Each row is a point. Each copy is the shape, with its points in the same order, turned, moved and blurred by noise. Say if it was mirrored as well.

Shape:
[[ 24  20]
 [-67  12]
 [-40   9]
 [  7  20]
 [ 58  18]
 [ 38 -18]
 [ -7   9]
 [ 17   8]]
Copy 1 (8 x 2):
[[ 43  -5]
 [ -6 -77]
 [  0 -52]
 [ 39 -18]
 [ 52  28]
 [ 22  34]
 [ 21 -22]
 [ 29  -7]]
Copy 1 is: mirrored
Copy 2, 8 rows:
[[ 16  22]
 [-67 -21]
 [-39 -14]
 [ -3  19]
 [ 46  35]
 [ 44  -8]
 [ -8   1]
 [ 11   7]]
Copy 2 is: only turned
Copy 3:
[[-17 -30]
 [-35  59]
 [-25  36]
 [-22 -15]
 [ -3 -60]
 [ 24 -30]
 [-15   4]
 [ -7 -18]]
Copy 3 is: mirrored
Copy 4 (8 x 2):
[[-38   7]
 [ 22  70]
 [  8  44]
 [-22  14]
 [-66 -22]
 [-26 -30]
 [ -4  16]
 [-19   3]]
Copy 4 is: mirrored

Shape (9 x 3):
[[-20  32 -27]
 [ 18 -12  18]
 [-51  36   0]
 [ 51 -24  -3]
 [-21  28   9]
 [-49  44  41]
 [ 35 -17  13]
 [-10 -16  19]
 [ 41  10  51]]
Copy 1:
[[ 17  -5 -38]
 [ -6  -7  33]
 [  0 -44 -43]
 [  2  29  47]
 [  6 -35 -17]
 [  2 -78 -24]
 [  0   6  46]
 [-27 -19  15]
 [ 17 -30  60]]
Copy 1 is: mirrored
Copy 2, 9 rows:
[[ 43 -33   8]
 [-17  15   5]
 [ 21 -59  29]
 [ -4  45 -20]
 [ 15 -29  30]
 [ -2 -53  69]
 [-11  28   0]
 [-22 -14   5]
 [-21  38  46]]
Copy 2 is: mirrored
Copy 3:
[[-21   9  25]
 [ 14 -35 -19]
 [-37 -30  57]
 [ 31 -10 -44]
 [ -9 -27  31]
 [-12 -59  64]
 [ 28 -26 -29]
 [ -8 -44 -10]
 [ 56 -45  -2]]
Copy 3 is: only turned
Copy 4 (9 x 3):
[[-35 -17 -47]
 [  5  18   3]
 [-21 -55 -31]
 [  5  53  -2]
 [-15 -26 -16]
 [-22 -76   4]
 [  2  35   9]
 [ 14 -12   2]
 [-23  15  46]]
Copy 4 is: only turned

Shape (9 x 6):
[[ 38  22  -6   4  -5 -17]
 [ 13 -38  15 -38  49 -15]
 [ 11 -55  20 -12 -33  53]
 [-15 -13 -26   6  24  -1]
 [ 26  40 -40 -46  54  -1]
 [ 43  35 -52 -32 -19 -19]
 [ -3   4  14  10  54 -14]
 [  3  32  -7 -34   7  15]
 [ 19 -47   9  16  28  24]]
Copy 1 (9 x 6):
[[  0  11  24  15  19 -27]
 [-42 -61  17 -25  17   4]
 [  2   0 -11 -95 -13 -11]
 [-16 -12 -15  -7  38  22]
 [-19  -7  66   8  54  37]
 [-41  52  53   7  27 -12]
 [  3 -47  -8  17  26  26]
 [  0  10  39 -13   6  27]
 [ -3 -27 -23 -50  34 -11]]
Copy 1 is: only turned
Copy 2 (9 x 6):
[[-14  56  14   0 -23 -29]
 [  7  -7  83  13 -22 -12]
 [-15 -48  -8  -8 -57   2]
 [ 26  16  26  -8   8  11]
 [ -1  71  79 -47 -17   6]
 [-34  87  21 -10 -33  16]
 [ 26  19  52 -10  16 -39]
 [-30  28  36 -43  -7  -4]
 [ 38 -19  26  -1 -35 -20]]
Copy 2 is: mirrored
Copy 3:
[[  2 -11 -26   3 -19 -40]
 [ 28  -1  10 -55 -39  27]
 [-13 -32  78  22 -19  13]
 [  1 -11 -14   3 -13  39]
 [-24  -1 -50 -25 -77  -2]
 [-51 -26 -41 -23 -16 -43]
 [ 40  24 -19  -8 -35  20]
 [-36  23  -5  -4 -40  -9]
 [ 33 -32  24  11 -38  23]]
Copy 3 is: only turned

Shape:
[[-32  -5  18 -22 -28  -5  11  26]
 [-26 -14  30  -6 -47 -32  17  12]
 [  8 -45   1   3 -50 -11  39 -17]
 [ -2 -62  -8  35  -4 -13  39 -11]
 [ 27 -37  16  39 -22 -16  10 -16]
 [  7  18   9 -34  -2   9  -3  38]
 [ 23  -7  -2 -39   1  54 -14  20]
 [  4  13  33 -45  -7  -6  31  11]
 [ 47 -28 -58  36  19  39  20 -27]
 [ 32  17  -3 -25  31  31   8  42]
 [  9 -18  14 -45  16  -6  -6  14]
 [-32 -14  27  10 -22 -21  16 -32]
 [ 53 -34 -69  23   7  -3   8 -25]]
Copy 1:
[[-25   9 -20 -36 -29  -6  12 -17]
 [-28  43 -16 -30 -27 -21  30 -14]
 [  8  73  -2 -38  -3  11  36  12]
 [ 41  56   9   2   0  17  49 -20]
 [ 10  61 -11  22  10   4  35  15]
 [-27 -28 -31 -23   5  -1  -4  -8]
 [  7 -20 -35 -29  11  30 -28  31]
 [-21  11 -18 -43  14 -22 -26 -20]
 [ 47  19  28   9  49  65  16  36]
 [ -2 -39 -33 -13  36  31 -21 -12]
 [ 16 -14 -35 -23  10 -27  -7   4]
 [ -5  53  18  -4 -29 -22   7 -13]
 [ 50  15  23   2  50  25  46  47]]
Copy 1 is: mirrored
Copy 2:
[[-40  11 -14   6 -43 -12   1 -12]
 [-23  -2  -8  35 -47 -38 -11 -27]
 [ -1 -24  45   6 -44 -19 -19 -48]
 [ 13 -72  25   4 -18 -17   9 -29]
 [ 25 -37  20   7   0 -37 -22 -21]
 [-16  25 -16 -11 -17  10   0  23]
 [ -8  29   6 -50  -4  12  11   4]
 [-18  33  16  12 -35 -10  21  14]
 [ 16 -58  53 -30  30  42  -4  -1]
 [ -3  13  10 -29  -7  19  18  54]
 [ 11  22  -8  -8 -29   6  34   2]
 [-23  -7  13  38   3 -35  11 -44]
 [ 53 -54  38  -7  19  55 -24 -13]]
Copy 2 is: only turned
Copy 3:
[[  7  -7  28  16  21 -17  37 -16]
 [ 38 -16  45  10  30  -7  33 -25]
 [ 27 -25  66  26   2  46  14 -23]
 [  9 -34  60  33  29  51 -10  19]
 [ 48 -35  28  16   5  48 -11   9]
 [-13  -9 -19   4  -5  -9  37 -14]
 [-34 -15 -13  25 -49   0  22  -6]
 [ -6 -18  23 -30  -2  -3  48 -17]
 [-28   3   9  30 -26  91 -38  25]
 [-36  -9 -36   0 -14  18  33  14]
 [-26 -48   1  -4  -5  -7  13 -16]
 [ 35 -10  62  -7  16  -1  -6  -3]
 [-16 -14   6  26  -5  95 -49 -15]]
Copy 3 is: only turned

Shape:
[[  7  13  -3 -26  87 -32 -25   5  19]
 [ 10  39  39   6  10 -28  10  66   1]
 [-16  18   6  45  18  10  31  -8   2]
 [ 32   5 -27 -36 -24 -38  29 -24  24]
 [ 25 -30 -26   6   8  23 -36  10  43]
 [ 26  13  33 -13  -1  -2  -5 -29 -20]
 [  5   7   3  -5  13  22   4 -38   8]
 [ 38  65  17 -49 -19  26  17  16  35]
 [ 39   7  21  47   2  33  54   3  11]
 [  1   6  12 -18 -15  21  -3 -84  -8]
 [-20   7  54  24 -16 -54  77 -74 -10]
 [  1 -34  28 -63  12  21  45 -22  -3]
 [ 18  11  61  17 -29 -39 -50 -41  33]]
Copy 1, 13 rows:
[[ 20  62  62  35  47   1   7 -27 -21]
 [-36  58  48  12 -43 -35  11 -55   8]
 [ 16  26  17   7 -52  22  -6  12  -5]
 [-13  46 -22 -41   9   5  29 -25 -55]
 [-26  17  34 -25  45  -2 -11  21   4]
 [ 10  23 -28  17   0 -22  14 -32   6]
 [ 12   9  -6  10   3  -2  10  14 -18]
 [-59  21 -11  30 -12 -54  32 -15 -50]
 [ -6  50  -6   2 -52 -25 -10  41   6]
 [ 35 -21 -46  10  18   3  30   5 -17]
 [ 83  38 -25 -28 -76   8  67 -26 -16]
 [ 50   7  -7 -17   4 -67  -3 -11 -46]
 [ -7  20  -4  -7  12  -3  92 -23  50]]
Copy 1 is: mirrored
Copy 2 (13 x 9):
[[-15 -17  49  10  10  28 -57 -24  45]
 [ 12 -12  24  49 -15  25  46 -17  42]
 [ 53   0  -8  30  24 -11  -8 -22  -9]
 [-31   5  14  -6  27 -53   2  39   9]
 [ -5 -36 -31  14  25  30 -43  52   8]
 [ 18  20 -13 -31 -16  -4   3   3  35]
 [ 18   7 -24 -13  26 -12 -28  -6  20]
 [-15   3 -23  27  37 -21  27  15  91]
 [ 68  12 -16  14  52   7  29  16   8]
 [ 16  14 -52 -51   8 -43 -34   2  19]
 [ 45   4  23 -47  12 -77  38 -38 -30]
 [-35  26 -24 -46  45  12  12 -23   7]
 [ 33 -63 -10 -46 -41 -26   4  22  39]]
Copy 2 is: only turned
Copy 3:
[[ 18   4  11 -26  -7 -37  -1 -39  75]
 [ 47 -38  -3  13 -15  31  11 -28   0]
 [ 22  11  27  42  10 -17  -9  21   0]
 [-15  20 -32 -11  29 -37  -5 -40 -37]
 [-30  -5  28 -42 -18 -50  38  16 -10]
 [ -7   0   7 -14  -2  -2 -56  -9 -15]
 [-16  29  25   0  -2 -26 -20   7  -9]
 [-26  22  -4  11 -42  26  -4 -65 -27]
 [ 24  -5  54  43  -6 -28  -7  -6 -61]
 [-32  58  10 -14   7 -19 -64  17 -22]
 [ 78  56 -11  22  51 -22 -75   4 -50]
 [ -6  49  55 -41  42  10 -26 -40 -32]
 [ 32   9 -29 -44 -53 -17 -48  30 -31]]
Copy 3 is: only turned

Shape (18 x 12):
[[-12 -10 -27 -34 -18  61  31  21 -10 -70  31 -18]
 [-32  10  30  15  -4 -14  27   8 -25  -7  -4 -45]
 [ -4  17  12   2  14 -14 -47  27  28  11  -5  38]
 [  3 -10 -15  31   0  14 -54 -10 -19  44 -26   8]
 [  5 -12  -4 -13  -1 -17  -3 -42 -42  -3  -6   9]
 [-50  18   5  12   3 -25  18  50  13 -11 -38 -17]
 [ -2 -57 -29  -7 -26   7 -18  -1 -69  30 -63 -32]
 [-22 -41  69 -46 -13 -21 -10  34  -6  51   8 -18]
 [-15  22  -7   6 -22 -46 -49  10 -43  34  11   4]
 [ 37  -3  16  13 -30  -7  17   9 -20  38  11 -12]
 [  3   1  -8   5  90  16  -8  12 -36  -2   9  34]
 [ -1 -17   5  28  -2 -59  -8  23   7  53  -8  35]
 [-28  40 -39  57 -18 -15   7 -37  22  38 -48  -7]
 [ 13  16  -5 -15  51 -31  23  -1   1  -4 -41  -1]
 [  4  26   3  15  21  15  25  16 -19 -34 -23   0]
 [  1 -22  46   7  16  14 -21  31  32  23 -35  72]
 [-11 -21  26  -7  23   3  28   8   9 -39 -19  -5]
 [ 11   7 -12  20  22 -36 -14 -17  -3 -35  -4 -35]]
Copy 1, 18 rows:
[[-15 -48 -37 -53 -43  42 -15  19 -57  35  24 -12]
 [ -6  19  -5 -25 -16  11 -23  36  -4 -59 -12 -33]
 [-10  36 -18 -31  12 -28  -4 -34  39  23 -14   9]
 [ -4   0 -23   7   7 -64 -43  -4  30 -18  28  24]
 [-48  -7  15  13  -7 -35 -36  13 -11  -6  -4 -10]
 [  4  11 -12 -68  15  17 -10 -14   1 -56 -20 -22]
 [-22 -45 -25  31  28 -25 -95  -3 -11 -58  26  -5]
 [-13  16 -16  14 -12  26 -58  -7  72  -7 -12 -73]
 [ 12  26   8   1  13 -36 -65  17  21  -5 -55  17]
 [ 17  12  -8  45 -37   7 -29  -3   5 -19  -6  -3]
 [-70  -7 -55 -12   0 -29  32  25  32  -4 -17  24]
 [ -6  29  26  12  14   3 -25 -38  63 -25 -21  24]
 [ 33   8  49 -27  -3 -62  -1 -16  -5 -62  24  25]
 [-35  -3  -3  -2  26 -13  36 -14 -10 -29 -20 -24]
 [-27   3 -34 -28 -22  -7  13   0 -32 -34 -14  -3]
 [-44  27 -36 -22 -14 -22  -5 -72  66   3  14  -5]
 [-53   7 -17 -24  -6  19   6  -6 -10 -22  21 -31]
 [-17  31   7   0  29  -6   5  30 -36 -16   3   3]]
Copy 1 is: only turned
Copy 2 (18 x 12):
[[ 25 -70 -32  -3   6 -17  64  -8  -7 -15  29 -65]
 [ -2  20   8  10 -45 -27  37 -35 -12 -25  -3 -17]
 [-25  22  10 -21  11  24  -4  40 -30   9  20  13]
 [ -5  40 -24 -56   5  18   7 -13  22  17 -17  21]
 [-22   2   5 -21   8  -1 -12 -32  33 -24  -5 -31]
 [ 14  27  15   9 -15  -3  46  -5 -55 -49   6  19]
 [ -4  18   9 -64   9  28  66 -75  48 -23 -23  -1]
 [-30  43  59  23 -22  42  50 -23   2  44   4 -33]
 [-49  47  18 -35  22 -29   8 -32  -7  14   8  12]
 [ -8 -13  28  -6 -27 -15  15 -32  20  36 -19  17]
 [ 22   8   6 -62   4   7 -27  25 -31 -11 -33 -58]
 [  5  44  55 -19   4  14 -21 -19 -10  15   8  39]
 [ 17  41 -36   8  12 -21  -5 -17  19 -44 -22  70]
 [  2   3  39 -14  -4  -1  -2  20   1 -54 -36  -7]
 [  5 -27  -5 -22 -29  -9  13   4 -27 -39 -19 -13]
 [ -4   9  15 -15  -8  91 -16  22 -35  16   2  12]
 [ 14 -15  13   2 -34  25  21   5  -8 -38  11 -32]
 [ -5  12  10 -33 -28 -43   7  15  25 -45  16  -6]]
Copy 2 is: mirrored

Shape, 15 rows:
[[ -9  37  34   1  -9  36 -36   2  35 -23 -22  42]
 [-20  40  -5   1  -5  10 -34  -6 -34 -33 -52 -36]
 [  5  31 -56 -28  -4  22  -1  36 -58   8  24  -6]
 [  3  10  -2  36  -4 -28   3 -61  -8   6  17  22]
 [-28  17 -16  37 -18 -63 -51  10 -25  -7   7  43]
 [  5   3 -42  -7 -35  50 -43  12  16   9   3 -20]
 [  3 -27 -37  28 -23 -21  23 -64  10 -47  28  31]
 [-21  -1 -33  57  35   6  14  43  -7 -16 -14  29]
 [ 15 -29  26  20 -35 -58  -6  29  33 -13   5 -30]
 [-33 -64 -12 -45  19  20   6  16  46  21  17  15]
 [ 22  -2  -1 -32  13 -30 -46 -32   9   0  -1 -55]
 [ 18  16   2   2  26  31 -17 -14  -2 -40  29 -32]
 [-27  55 -49   1 -12  17  10 -39  46 -12  45  58]
 [-91  35  38   6  11  45  -3  22 -37 -20  12 -26]
 [  9  -3  -1 -32  -7  26 -38 -20  -9 -25   5 -58]]
Copy 1, 15 rows:
[[-33   2   8  10  12 -33  40 -16  36  39 -42  12]
 [-21   4   8  -2  69 -11   7  -7 -29  31   8 -35]
 [ -9  -7 -18 -39  20   6 -60 -18  35  40  35 -31]
 [ -3 -39   7 -29  -2  50  -1  13 -31  30 -56  -6]
 [-55 -29 -29 -71  46  22  13  32  13   5 -31  -9]
 [-11  29  54 -25  18   7  -8  -8  38  21  28   2]
 [-29 -64  47 -23 -12  55 -33  -6 -18  -8 -58   6]
 [-19 -48  -5   9  23  19   1  19  56 -16 -21 -62]
 [-21  -5  -3 -30  -3 -16   6  40 -28 -67  -7  16]
 [  0  -6  -4  -6 -40  42  25 -54  38 -39  26  16]
 [ -2  18  -2   2  26  36   0  10 -44   8  35  44]
 [ -1 -41  28  33  10  -2 -14   8  -5  35  19  19]
 [ 16 -41  17 -30   9  26 -26 -39  48  40 -80  26]
 [ 14 -62  -2 -27  39 -47  61 -34  10  39  37 -38]
 [-13  -4  35   7  21   1 -11  -6 -28  26  49  24]]
Copy 1 is: only turned
Copy 2, 15 rows:
[[-21   3  32 -22 -40  17  44  57   3  -5  22 -30]
 [ 10 -35 -15  13  -6  12  57 -16   7 -40  15 -25]
 [  0  23 -41  14 -26 -47   6 -10 -17 -44 -25  26]
 [ -2  38   8 -24  15  46 -24 -14 -10  -1  41   4]
 [-25  26 -41  31   7  22   6  26 -11  -8  83  16]
 [ -3 -10   1   5 -95  -7   5 -14  10 -17   4   9]
 [  7  16  -3 -32  -7  49 -82   5 -10 -34  43 -18]
 [-16 -14 -57 -63 -11 -22   8  24 -20 -11  51   6]
 [-43 -59 -10  21  -7  39 -36  12 -18  46  21  12]
 [-35 -10   9 -27 -40 -54 -56  19  60  30   7 -10]
 [  8 -10 -16  29 -13  44  -5 -27  44  28 -21  -9]
 [ -4   5 -28 -20 -33  21   5 -14  -9   0 -27 -48]
 [ 49  64  25 -28 -45  -7 -31  41 -23 -10  41 -21]
 [-31  -6   3  -4   3 -64  52 -26 -25  -8  26 -78]
 [ -9 -18  -8  23 -40  18   3 -35  26 -11 -32 -37]]
Copy 2 is: only turned
